Every row gives one point. The ring and each string are closed loops that go straight from each point to the next, and from the last back to the first. Before rounding, they use only three directions, however many columns there are. Count how often each string passes through the ring. Passing back the other way cancels.
In the rows, zero is written as 128.

Ring (6 x 3):
[[155  63 107]
 [181  70 137]
 [156 143 191]
 [101 185 188]
 [ 85 150 163]
 [ 99 100 130]]
String:
[[164  42  78]
 [142 103 107]
 [145  99 130]
 [164  65 134]
 [189  25 112]
 [176  45  94]
 [141 100 109]
 [134 108 132]
 [144  72 130]
 [136  38  97]
 [112  53  92]
 [ 96 107 107]
 [109 122 134]
 [112 105 151]
 [ 91 107 164]
 [ 62 154 162]
 [ 77 177 146]
 [103 148 152]
 [120 120 164]
 [106 151 144]
 [ 72 170 150]
 [ 63 135 164]
 [ 95  95 160]
 [125 103 152]
 [110 119 131]
 [103 124 109]
 [132 103 143]
 [144  55 121]
 [164  17  98]]
Times through: 3
String, 23 rows:
[[151  53 131]
 [122 124 131]
 [105 106 107]
 [ 92  69 108]
 [104  66 137]
 [115 102 143]
 [106 127 132]
 [ 88 113 111]
 [ 98  54 101]
 [128  39 112]
 [135  36  75]
 [145  67  76]
 [182  31  96]
 [190  39 135]
 [156  96 145]
 [152 121 136]
 [194  88 151]
 [225  35 178]
 [170  80 162]
 [150 109 143]
 [161 104 119]
 [180  56  98]
 [178  18 101]]
Times through: 4

Ring (9 x 9):
[[159 119 112 137 102 133 130 115 139]
 [127 128 131 130 112 100 150 148 135]
 [ 86 141 146 119 138  81 167 175 128]
 [ 66 150 145 113 164  98 166 172 124]
 [ 74 149 132 109 174 123 154 156 121]
 [131 125 107 108 140 135 128 136 115]
 [183 104  90 113 102 137 110 120 116]
 [204  98  84 122  87 145 103 106 122]
 [196 105  89 134  89 157 107  93 134]]
String, 25 rows:
[[105 140 127 126 145 130 147 135 133]
 [124 126 128 118 118  92 148 160 124]
 [ 88 133 157 107 119  29 178 215 117]
 [ 29 165 163 111 184  84 185 191 126]
 [ 60 160 134 121 189 151 155 135 133]
 [110 133 126 114 138 108 147 155 122]
 [ 88 137 136 101 149  83 158 183 112]
 [ 63 153 130 101 189 129 153 159 115]
 [ 82 152 116 115 188 173 138 119 126]
 [122 132 112 118 145 144 133 127 125]
 [165 105 107 104  97  90 128 159 109]
 [168 107 105 110  98 102 125 148 114]
 [150 121 103 119 125 143 123 120 124]
 [178 113  81 123 122 183 101  86 125]
 [249  76  70 116  50 128  89 109 113]
 [216  88  90 118  61 106 109 130 117]
 [148 123 106 125 123 146 125 116 130]
 [168 121  91 137 121 185 110  80 139]
 [214 104  78 149  85 190  95  60 146]
 [201  99 100 133  67 117 117 118 133]
 [147 120 114 122 112 116 134 137 127]
 [140 124 115 124 119 124 135 132 129]
 [159 110 121 121  86  80 140 158 124]
 [135 122 138 130  93  70 156 165 134]
 [ 83 148 147 134 143 106 166 151 143]]
Times through: 1
String, 18 rows:
[[166 111 112 127  91 108 131 135 129]
 [160 113 126 135  78  84 144 148 137]
 [129 119 150 124  81  31 169 195 129]
 [123 122 139 114 104  57 158 184 121]
 [131 122 126 115 113  88 146 162 121]
 [ 82 149 130 120 167 137 151 139 131]
 [ 10 180 151 115 224 143 175 155 131]
 [ 46 155 155 104 173  77 177 195 117]
 [110 127 138 108 120  64 158 186 116]
 [120 128 127 117 125 100 147 156 124]
 [ 82 152 131 128 167 147 151 129 138]
 [ 98 141 143 133 130 100 162 152 140]
 [157 116 127 139  81  91 145 142 141]
 [181 102 113 123  71  84 131 150 124]
 [147 123 109 127 119 139 129 120 132]
 [146 130 101 136 134 179 120  89 141]
 [167 124  91 145 123 198 109  68 147]
 [138 127 111 126 127 141 131 120 131]]
Times through: 2

Ring:
[[134 110 164 132  48  97 137 104 107 168 187  79 111 106]
 [116 112 145 127  53 118 128 105 119 170 151  78 112 113]
 [108 123 124 122  74 132 124 114 124 163 120  91 120 118]
 [111 147  91 118 121 141 127 137 117 144  85 127 138 123]
 [119 157  81 120 153 138 130 153 114 127  80 147 151 122]
 [132 150  92 130 180 127 129 167 119 106 100 151 162 115]
 [141 135 117 138 168 113 130 162 120 105 134 136 159 108]
 [148 123 143 141 130  97 135 144 112 122 171 117 144 104]
 [148 116 161 138  83  88 141 122 104 146 194  98 126 102]]
String (29 x 14):
[[128 136  94 138 208 135 117 179 141  86  96 144 174 112]
 [125 134 107 132 153 128 124 153 127 118 112 127 152 114]
 [127 136 112 129 132 123 129 144 118 130 120 124 143 114]
 [130 158  94 120 133 123 139 145 100 137 105 146 143 120]
 [116 179  58 109 149 145 137 151  98 139  54 166 148 130]
 [101 162  66 110 135 156 125 143 117 144  50 141 143 130]
 [104 128 102 125 126 146 116 138 138 136  89 108 140 120]
 [115 128 115 126 112 132 124 133 126 142 113 108 135 116]
 [122 139 116 121  92 122 134 124 107 155 123 115 127 117]
 [104 138 108 113  64 137 130 110 111 175 102 102 115 124]
 [ 94 126 109 116  73 148 119 113 131 168  92  90 119 123]
 [ 94 132 104 113  70 149 121 111 126 172  87  94 117 125]
 [113 142 106 116  85 132 132 120 109 163 106 113 124 122]
 [123 143 110 121  99 123 135 128 105 153 118 121 130 118]
 [117 131 111 127 122 132 124 138 126 136 111 113 139 116]
 [109 144  86 121 143 147 121 147 128 131  76 129 147 122]
 [114 168  63 116 167 148 129 160 114 124  56 159 156 127]
 [125 180  56 116 190 141 135 172 104 113  57 179 165 126]
 [123 149  81 130 195 140 121 173 131  99  79 151 168 118]
 [124 129 112 134 151 128 122 152 132 117 115 121 151 113]
 [130 133 121 130 122 117 132 139 115 134 133 119 140 112]
 [147 148 114 132 149 105 141 154 100 120 139 146 151 111]
 [150 139 119 140 173 104 135 165 112 102 145 143 161 107]
 [148 127 126 145 179 106 128 168 125  94 149 133 164 104]
 [133 118 128 142 157 118 121 156 136 107 138 115 155 107]
 [136 129 125 135 135 113 130 146 118 124 141 121 145 109]
 [139 135 123 133 133 109 135 145 111 126 143 127 144 110]
 [151 144 114 138 178 105 136 168 110 100 140 150 163 108]
 [142 142 102 139 203 119 127 179 125  87 117 152 173 110]]
Times through: 3
String, 26 rows:
[[129 129 121 133 133 119 127 144 122 127 131 118 144 111]
 [139 148 109 129 145 113 137 151 105 124 127 141 149 113]
 [142 166  83 127 187 120 139 171 101 106 100 171 165 117]
 [130 162  70 128 214 138 126 183 122  91  72 170 176 119]
 [121 144  84 131 196 142 118 173 136  97  79 146 169 117]
 [126 134 112 130 139 125 126 147 123 126 117 123 146 114]
 [134 154  97 126 152 120 136 154 106 123 111 148 151 116]
 [139 165  77 129 206 126 134 181 110  95  89 174 173 117]
 [136 145  90 138 217 129 123 185 131  82  98 157 178 112]
 [133 128 114 140 178 122 121 166 134  99 123 130 163 109]
 [131 127 125 133 128 117 128 142 121 129 137 116 142 111]
 [135 132 128 131 115 110 135 136 111 137 145 117 137 111]
 [131 114 139 139 122 113 125 139 129 127 152 102 140 107]
 [151 106 175 143  77  82 139 119 108 145 211  87 124  99]
 [156 110 187 137  32  69 151  99  87 171 233  81 106  99]
 [144 123 159 131  54  89 146 108  93 167 191  95 113 106]
 [129 127 131 130 103 114 132 130 114 143 144 108 132 111]
 [126 107 152 135  79 111 127 118 125 151 164  82 123 107]
 [130 100 171 135  45  99 132 102 117 167 191  67 110 104]
 [144 105 188 133   7  78 147  86  92 187 224  66  95 102]
 [143 121 160 131  54  89 145 108  95 166 191  93 113 106]
 [134 120 143 133  94 106 133 126 114 145 161 101 129 108]
 [137 105 159 142  99 101 128 129 124 135 179  89 132 103]
 [153 111 163 145 109  86 137 135 112 128 198 102 136  99]
 [156 121 149 145 142  90 136 151 112 112 183 120 149 100]
 [137 118 127 145 173 116 120 164 138  97 140 120 161 105]]
Times through: 0

Ring:
[[207 121 109 112 124 165  98 123 134  71  91 121  70 164]
 [176 117 114 147 118 136 119  98 121 116  99 121  92 125]
 [145 114 124 167 117 109 137  94 116 152 113 116 118  99]
 [100 108 140 179 117  78 158 100 116 191 134 116 155  79]
 [ 66  99 156 172 115  64 168 110 120 203 147 129 176  86]
 [ 59  93 162 150 114  72 164 125 129 186 150 143 176 113]
 [ 84  96 158 122 118  95 147 145 139 150 144 143 159 143]
 [134 109 143  96 127 127 122 164 147 105 131 130 129 169]
 [178 119 128  85 132 153 103 168 149  74 115 119 101 181]
 [205 124 115  89 131 167  93 154 145  59 101 116  79 182]]
String:
[[143 123 136 123 134 112 128 159 138 133 134  98 137 128]
 [141 123 142  99 139 117 123 187 149 118 141  98 143 150]
 [126 103 149  80 125 133 119 173 154  93 133 143 129 190]
 [123  96 148  89 118 134 121 153 148  94 126 157 122 189]
 [135 111 149  71 133 134 115 194 159  89 138 127 133 191]
 [143 123 140 106 137 117 124 178 146 121 138  98 140 145]
 [119 104 143 124 120 113 134 135 136 131 129 136 134 145]
 [ 79  86 157 129 108 100 148 118 133 147 134 167 147 149]
 [133 118 137 133 129 107 134 146 134 142 133 106 139 122]
 [ 78 113 156 156 129  63 163 150 130 199 160  99 187  86]
 [ 48 101 162 184 117  45 180 115 119 228 160 118 197  66]
 [ 40  85 159 198 101  51 183  70 108 227 143 153 179  70]
 [108 102 140 158 113  97 147 102 122 162 125 136 138 111]
 [137 122 131 157 128  97 140 127 124 161 130  95 140  95]
 [142 130 125 182 130  86 147 114 115 184 129  76 144  62]
 [139 124 125 182 125  89 146 103 114 180 124  91 138  70]
 [102  97 134 194 103  86 158  58 105 187 116 144 134  81]
 [109  99 138 163 109  99 147  90 118 161 120 143 133 111]
 [138 119 133 143 128 105 135 135 129 148 129 103 136 112]
 [ 86 115 147 183 124  59 167 119 118 213 150  96 179  62]
 [ 17  89 171 196 108  30 193  97 114 249 164 137 209  59]
 [ 19  85 175 171 109  43 184 114 123 225 164 147 204  88]
 [ 32  75 172 146 102  71 169 109 129 185 149 177 178 130]
 [ 99  95 149 130 113 106 142 122 133 141 130 151 140 143]]
Times through: 3
